Each row is a point. A path goes straight from each point to the next, and from the last back to the first. The post is the endless flat space through its rows: a point in 2 columns, a line in 3, a plane in 4, and so on, so that a path can go around it. Count how often the path circles the post. Going back the other way cancels.

Post (1 x 2):
4	-7
Path (25 x 2):
-59	-21
-52	21
-27	21
-64	-10
-9	-41
57	-19
25	-69
-29	-43
-20	-43
48	-51
63	17
15	33
14	19
-62	13
-30	-67
37	-66
66	1
32	-17
44	43
-31	28
-27	-20
40	-57
62	-3
8	50
-46	2
Times around: 3

Post (2 x 3):
-1	-14	-37
19	17	53
Path (25 x 3):
37	28	17
8	-49	-90
-20	-47	-92
-24	9	59
4	21	20
4	27	-39
-41	28	-51
-15	21	91
-4	-52	-85
23	-4	3
54	49	104
-12	59	28
-14	-13	-32
2	-23	-11
-8	-84	-100
-22	-6	24
-31	25	18
12	19	-1
45	4	5
49	-32	57
-2	-8	39
-27	18	45
-5	31	17
-36	14	-24
-13	25	-55
Times around: 1

Post (5 x 6):
7	4	14	121	-29	-17
-11	17	-22	-16	5	6
25	-12	-3	-31	13	-2
-6	22	4	-55	-7	-14
-12	-31	1	-7	10	-4
Path (24 x 6):
-17	34	-42	-74	-33	-34
63	-8	-24	99	-14	23
16	43	62	-52	-22	-5
3	47	-25	-42	28	12
17	6	-18	-16	8	-22
-19	-91	-9	64	4	1
27	-58	41	23	-44	-66
41	23	34	-69	-9	-60
-36	53	12	-30	10	5
-11	26	-10	41	-10	37
39	-36	-13	54	-38	-4
18	-26	-19	26	16	-19
-46	110	13	-71	-22	-35
-26	37	-48	26	62	39
-63	25	-14	22	5	-14
-35	-23	-8	-28	-8	-23
-17	24	-18	-45	-36	18
-2	1	23	27	4	5
14	-58	47	9	25	-30
-5	-21	-11	45	-25	-53
20	-63	2	-41	34	-21
-1	-10	-5	56	34	11
-2	9	46	-45	8	-15
-29	-44	14	7	11	-28
Times around: 1

Post (8 x 9):
-19	-3	21	65	-35	-14	-33	19	54
-9	4	-9	-7	72	12	43	-21	1
-29	30	8	-19	-7	29	29	-18	12
18	-42	15	24	-66	11	-61	32	108
28	27	10	-12	24	-18	20	-23	-45
-12	-15	-42	-36	9	14	9	-52	-30
-17	-15	1	-39	20	41	29	6	-27
14	-32	26	9	9	20	26	-19	12
Path (31 x 9):
-14	4	-14	41	45	18	36	11	52
59	-40	-43	-7	-115	36	-60	-2	44
-15	90	-17	-1	-44	-56	-13	-13	-64
-64	-25	57	49	63	-21	47	29	59
-60	65	-18	-25	-50	-32	-40	-14	-46
-2	-2	24	-22	51	-4	12	-22	-32
-28	-46	23	-28	8	15	23	19	8
-19	-26	43	6	-2	49	55	27	-15
-13	-10	-1	71	-13	51	31	-19	45
39	-4	44	7	-24	42	-18	28	24
-29	55	40	21	-18	-22	2	0	-54
0	-79	102	13	28	23	29	8	37
5	-2	26	2	-6	10	-10	-1	-29
7	-46	-63	-40	71	62	29	-16	-6
-39	33	-66	5	45	3	33	-4	-2
-47	1	6	18	120	49	121	17	79
51	-72	-22	-34	-74	32	-24	-48	-6
-65	59	-3	4	22	62	17	20	9
-64	16	5	7	47	11	3	-16	23
-39	43	31	-1	78	-2	54	-10	20
-29	-3	74	24	29	41	93	-32	58
-29	-26	92	20	44	40	53	54	20
-3	10	15	-36	-7	-12	64	-67	-3
69	2	93	-18	19	-19	20	97	-22
-33	-24	23	-37	1	21	8	-54	31
-54	114	6	13	-26	-16	3	-42	7
-28	33	52	18	-30	-38	-33	-9	5
17	73	103	9	39	-3	49	71	37
4	-31	-31	-16	58	-8	48	-16	33
12	-14	25	-83	-61	-32	-47	22	-22
-8	-17	-33	-7	-32	-42	-27	-15	-53
Times around: 1

Post (11 x 12):
-22	21	-8	47	-15	53	11	-9	15	-27	6	-10
-6	45	-12	-35	-23	-35	-15	-22	-18	-47	-3	12
11	-32	-35	56	33	-13	-4	-9	-29	-10	-23	-4
29	-4	31	14	-55	51	23	6	6	21	-41	10
50	-50	-51	17	-23	-40	-34	25	-18	-36	-1	-8
-47	20	28	-43	-7	-8	-11	7	47	1	19	-9
17	14	28	-66	-25	-26	15	6	22	39	57	-50
24	-6	-19	65	-6	-25	-33	65	-6	-25	-2	-36
-8	28	8	0	21	39	-15	-5	-13	-47	-24	17
-27	34	22	-16	18	8	58	9	66	8	3	-51
-29	41	21	-30	-13	-12	-1	-13	42	19	15	-74
Path (24 x 12):
-2	58	-23	57	-10	0	30	-91	-29	-6	-52	-47
30	8	-19	2	-9	-27	31	-13	-20	-96	76	-22
-15	35	72	-49	-32	-60	-5	34	-17	52	-40	-44
13	-32	-15	-36	-51	41	-80	21	-45	-9	34	87
41	13	31	-43	-31	-5	-17	35	48	43	-52	10
-18	121	-6	24	-27	-52	-5	32	27	-53	9	-34
-37	42	-6	7	72	-49	2	54	19	24	-41	-2
-74	4	8	-39	4	-6	-32	4	35	6	19	-12
20	13	-5	23	-46	-49	1	39	-8	-31	-28	-35
41	-60	-53	-14	-105	-28	-32	57	26	28	74	-38
26	25	-6	-73	-38	-47	-43	45	32	-20	23	-15
49	73	61	-43	-88	41	-37	-18	1	-47	-36	-43
-6	-29	29	-38	-30	-39	-61	-5	-5	-14	-32	-21
3	9	-25	44	-12	51	9	38	-16	-14	14	-30
-14	39	10	15	-13	-13	-34	34	27	40	-14	-69
9	-2	-27	10	49	-12	5	-21	-3	-11	45	-22
-8	-20	-24	49	35	-24	45	-5	22	-45	-40	-47
-34	20	11	11	11	10	-10	58	23	-9	-5	-75
-49	-35	-34	18	28	3	-42	47	13	10	1	16
-47	7	30	-43	-46	42	-102	-27	31	-1	-24	23
-28	0	67	-21	-16	32	-45	51	25	-34	-54	92
-18	-14	13	19	-22	19	-59	-8	-5	1	-3	-42
-12	-56	-24	21	9	1	-8	32	29	47	-24	-35
-36	58	-24	39	-9	-14	-27	4	7	-4	6	-3
Times around: 4

Post (13 x 14):
24	16	-13	11	-26	24	38	14	-5	6	-15	-34	-6	50
4	6	34	15	-13	39	29	23	31	1	-26	6	-37	11
-24	-26	2	1	10	-18	41	20	-9	48	8	-21	18	-37
-7	-83	-7	-15	-19	51	-43	-19	37	-6	-39	-13	51	-20
-11	-101	-30	-47	-7	4	-31	-21	-7	29	-67	30	27	-51
32	-98	-27	6	7	10	-26	-20	-11	38	-16	-18	-1	-32
19	71	7	26	-31	-4	-2	26	7	-8	7	7	13	16
-13	-10	-31	23	-6	33	55	-17	-4	40	5	0	14	-29
-5	46	35	3	-14	35	8	7	-8	21	12	16	2	47
25	19	17	-32	-30	74	-1	-1	-7	43	9	-11	0	-13
8	14	-41	-10	29	-4	31	-25	8	55	24	-19	-1	4
17	44	42	21	-45	-19	40	-16	21	-32	4	-24	-1	26
42	-86	26	-5	13	24	-1	3	9	-6	-46	2	25	-38
Path (27 x 14):
16	-30	-24	2	-5	-47	2	-65	9	2	35	-44	-9	-5
39	-78	4	38	37	65	56	16	-32	49	-29	-36	-78	39
-37	-3	51	50	-57	33	0	-1	16	5	-19	14	20	-39
0	-20	-8	63	-28	-118	50	-22	77	-70	-32	-20	44	-19
50	-80	-108	-13	31	-22	27	-67	-1	15	-7	-2	10	-6
42	-32	-49	-23	13	-6	-20	-17	-17	18	-14	-6	-14	9
-3	34	-14	-45	10	-8	27	-10	33	31	-23	16	-10	-70
10	-23	13	58	26	10	52	-23	-3	25	-7	15	75	-59
52	-32	-10	8	6	-29	37	-40	-3	61	-15	-36	1	-28
40	-31	-25	34	54	-36	27	-17	12	27	-24	-32	-21	16
5	64	-60	-3	-38	40	-15	-16	21	57	-1	-11	16	77
41	49	-8	50	-25	4	1	33	55	-51	2	-20	16	28
-5	-50	-59	-32	-20	52	56	-3	-2	17	-13	-48	-23	-12
-44	51	-56	-27	12	81	4	24	-49	121	58	2	13	-19
-15	-52	22	50	-16	-26	107	23	-15	-6	0	8	7	-72
-2	6	44	5	-25	2	-31	-7	59	3	28	-37	48	26
24	-1	-17	-50	7	8	59	60	-55	89	-52	-13	0	-34
-17	-38	-33	18	39	81	0	-12	-24	80	0	47	2	-66
60	-41	-31	37	10	81	-56	18	-22	30	26	-26	-3	-11
-16	-36	-22	64	4	9	41	-13	53	-42	-2	-2	47	2
28	-78	-58	-29	40	-74	2	-29	-25	46	-42	44	-84	-44
30	-2	-18	15	-5	92	-43	37	-25	11	-17	-9	41	-6
-22	-27	20	23	6	-22	32	-34	16	8	4	-12	58	-40
-30	8	88	-32	-23	72	-10	24	11	54	1	-12	34	-44
42	-21	-37	-22	23	-22	-46	-19	6	12	4	-29	-22	-20
-19	-35	-6	-44	4	-38	29	1	-56	43	5	55	6	-49
-42	-48	-6	30	-35	-4	2	16	38	-27	-35	10	40	-11
Times around: 1
